Each row is a point. Examples show where two turns around zero, p and q, send a point. Where does a point land after both, in the order given? Backwards means that the second turn is done in reverse. Each puzzle has new turns, and all numbers are rounded.

Turn p:
[ 0.22 -0.26] -> [-0.03 -0.34]
[0.02 0.07] -> [0.06 0.04]
[-0.02 -0.23] -> [-0.18 -0.15]
[-0.22  0.42] -> [0.14 0.45]
Turn q:
[-0.03  0.10] -> [-0.10  0.03]
[0.28 0.04] -> [0.12 0.26]
[0.15 0.09] -> [0.01 0.17]
[-0.55 -0.01] -> [-0.29 -0.47]
[ 0.15 -0.22] -> [0.27 0.01]
Where do these land?
q, then p: [-0.17  0.06] -> [-0.18  0.02]
q, then p backwards: [-0.04  0.19] -> [-0.18 -0.08]
q, then p: [ 0.44 -0.28] -> [ 0.49 -0.18]
q, then p: [-0.23  0.03] -> [-0.23 -0.02]

Turn p:
[-0.10  0.24 -0.21] -> [-0.04  0.21 -0.26]
[-0.31  0.04  0.13] -> [-0.34  0.01  0.01]
[0.05 0.09 0.25] -> [-0.05  0.12  0.24]
[ 0.36 -0.37 -0.18] -> [ 0.43 -0.33  0.00]
Turn q:
[-0.28  0.04 -0.21] -> [-0.26 -0.23 -0.06]
[ 0.09 -0.13  0.01] -> [ 0.14 -0.04  0.06]
[-0.15 -0.24 -0.11] -> [-0.01 -0.27  0.14]
[0.17 0.43 0.47] -> [-0.07  0.66 -0.03]
[ 0.17 -0.10 -0.16] -> [ 0.20 -0.12 -0.10]
Where do these land?
q, then p backwards: [ 0.24 -0.26 -0.08] -> [ 0.31 -0.16 -0.10]
p, then q backwards: [0.16 0.24 0.16] -> [0.09 0.01 0.32]
q, then p: [-0.05  0.11 -0.37] -> [ 0.04 -0.26 -0.28]
q, then p: [-0.34 -0.08  0.29] -> [-0.38  0.05  0.25]

Turn p:
[-0.34  0.30  0.16] -> [-0.31  0.32 -0.18]
[-0.01 -0.10 -0.16] -> [-0.02 -0.19 -0.01]
[ 0.48 -0.11 -0.16] -> [ 0.47 -0.21  0.05]
[-0.03 -0.35  0.12] -> [-0.07 -0.11  0.35]
[-0.11  0.26  0.04] -> [-0.08  0.19 -0.20]
Turn q:
[ 0.23 -0.20  0.20] -> [ 0.30 -0.12  0.17]
[-0.07  0.06 -0.06] -> [-0.09  0.04 -0.05]
[-0.16  0.32  0.01] -> [-0.32  0.15  0.08]
[ 0.25  0.17 -0.10] -> [0.11 0.30 0.04]
[-0.42 -0.54 -0.06] -> [-0.03 -0.58 -0.37]
[0.17 0.18 0.02] -> [0.03 0.21 0.13]
Where do these land?
q, then p: [-0.12 -0.30  0.13] -> [ 0.04 -0.22  0.26]
q, then p backwards: [-0.27 -0.07 -0.11] -> [-0.19  0.06 -0.22]
q, then p: [-0.14  0.14  0.07] -> [-0.20  0.07  0.02]
p, then q backwards: [ 0.53  0.23 -0.09] -> [ 0.42 -0.36 -0.19]
